Rows are points. To make a cloud, some directions were put in groups of two or more. Within a group, all points are equally far from the middle, so they leave a hole (a ring in 2 directions, a hollow ball in 3). The other directions are filled evenly. Then the cloud was stretched, turned, moved and blurred a little. Count the holes, and give their numbers of directions, smallest first.

Cloud (19 x 3)
| -0.040 | -0.030 |  0.048 |
| -0.019 |  0.017 | -0.029 |
| -0.049 | -0.032 | -0.027 |
|  0.007 | -0.036 |  0.043 |
|  0.015 | -0.039 | -0.030 |
| -0.011 |  0.034 | -0.024 |
|  0.015 | -0.070 | -0.010 |
|  0.028 |  0.020 |  0.012 |
|  0.026 | -0.011 |  0.055 |
|  0.015 |  0.025 | -0.030 |
| -0.006 | -0.064 | -0.006 |
|  0.017 |  0.008 |  0.009 |
| -0.016 | -0.049 | -0.008 |
| -0.047 |  0.014 |  0.058 |
| -0.025 |  0.055 |  0.027 |
|  0.002 | -0.063 |  0.001 |
| -0.050 | -0.016 | -0.043 |
| -0.016 |  0.010 |  0.060 |
| -0.022 | -0.064 | -0.027 |
Holes: 0

Cloud (20 x 3)
| -0.032 | -0.044 | -0.021 |
| -0.037 |  0.029 |  0.004 |
| -0.024 | -0.017 | -0.017 |
| -0.054 | -0.040 |  0.026 |
|  0.018 |  0.030 |  0.021 |
|  0.035 |  0.028 |  0.017 |
|  0.034 |  0.056 | -0.014 |
|  0.010 | -0.021 |  0.053 |
| -0.009 |  0.042 |  0.086 |
|  0.034 |  0.004 |  0.005 |
| -0.001 | -0.004 | -0.030 |
|  0.043 |  0.008 |  0.051 |
| -0.075 |  0.000 |  0.073 |
|  0.002 | -0.004 |  0.047 |
|  0.013 |  0.033 | -0.007 |
| -0.024 |  0.009 | -0.045 |
|  0.003 |  0.006 |  0.026 |
| -0.078 |  0.010 |  0.043 |
|  0.010 | -0.008 |  0.003 |
|  0.018 |  0.054 | -0.013 |
Holes: 0

Cloud (30 x 4)
|  0.000 |  0.016 |  0.010 | -0.046 |
|  0.001 |  0.003 | -0.075 | -0.008 |
|  0.000 | -0.008 | -0.047 | -0.007 |
|  0.012 |  0.046 |  0.080 |  0.026 |
|  0.048 |  0.052 |  0.023 | -0.034 |
|  0.039 |  0.029 |  0.015 | -0.029 |
|  0.016 |  0.004 |  0.051 | -0.030 |
| -0.010 | -0.009 | -0.040 | -0.017 |
|  0.046 |  0.077 |  0.007 |  0.007 |
|  0.044 | -0.030 | -0.013 | -0.010 |
|  0.002 |  0.030 |  0.062 | -0.032 |
|  0.061 |  0.016 | -0.036 | -0.007 |
|  0.018 |  0.018 | -0.062 | -0.036 |
|  0.001 |  0.022 | -0.048 | -0.005 |
|  0.004 |  0.024 | -0.082 | -0.012 |
| -0.001 | -0.018 |  0.040 |  0.022 |
| -0.010 |  0.010 |  0.015 |  0.012 |
| -0.051 | -0.020 | -0.007 | -0.003 |
| -0.004 |  0.006 |  0.031 | -0.006 |
|  0.015 | -0.039 |  0.008 |  0.015 |
|  0.008 | -0.003 |  0.044 | -0.049 |
| -0.021 |  0.042 |  0.009 | -0.030 |
| -0.067 | -0.014 | -0.026 |  0.008 |
|  0.057 |  0.012 |  0.010 | -0.035 |
| -0.037 | -0.037 | -0.047 | -0.058 |
| -0.003 | -0.023 |  0.053 | -0.005 |
|  0.067 |  0.000 | -0.043 | -0.024 |
| -0.029 |  0.038 |  0.031 | -0.031 |
|  0.004 | -0.024 | -0.061 | -0.045 |
|  0.033 |  0.079 |  0.020 |  0.007 |
Holes: 0

Cloud (32 x 4)
| -0.039 | -0.044 | -0.007 | -0.011 |
|  0.045 |  0.041 | -0.028 | -0.010 |
|  0.037 | -0.053 |  0.002 |  0.037 |
| -0.022 |  0.040 |  0.017 |  0.039 |
| -0.017 | -0.032 |  0.013 | -0.019 |
| -0.039 | -0.004 |  0.044 | -0.030 |
|  0.008 | -0.056 | -0.042 | -0.018 |
|  0.024 |  0.007 |  0.029 |  0.041 |
| -0.005 | -0.014 | -0.034 |  0.072 |
|  0.035 | -0.036 |  0.026 | -0.002 |
|  0.011 |  0.039 | -0.035 | -0.017 |
| -0.041 |  0.016 |  0.033 |  0.034 |
|  0.041 | -0.014 |  0.005 |  0.058 |
|  0.017 | -0.058 | -0.057 | -0.017 |
|  0.032 |  0.009 | -0.067 |  0.039 |
| -0.004 |  0.041 | -0.026 |  0.031 |
|  0.003 | -0.024 |  0.003 |  0.053 |
|  0.005 | -0.016 |  0.041 | -0.025 |
|  0.021 | -0.066 | -0.030 | -0.005 |
| -0.026 |  0.056 |  0.013 |  0.029 |
| -0.029 |  0.049 | -0.035 | -0.006 |
| -0.020 |  0.042 | -0.034 |  0.026 |
| -0.030 |  0.036 | -0.038 | -0.029 |
| -0.029 | -0.006 | -0.038 | -0.040 |
| -0.030 |  0.058 | -0.023 | -0.022 |
| -0.038 |  0.045 |  0.030 |  0.032 |
|  0.017 | -0.012 | -0.049 |  0.075 |
| -0.006 | -0.020 |  0.033 | -0.023 |
|  0.037 | -0.070 | -0.019 |  0.005 |
|  0.029 |  0.017 | -0.008 | -0.055 |
|  0.019 |  0.014 |  0.058 |  0.019 |
|  0.046 |  0.034 | -0.024 | -0.030 |
Holes: 1 (2)
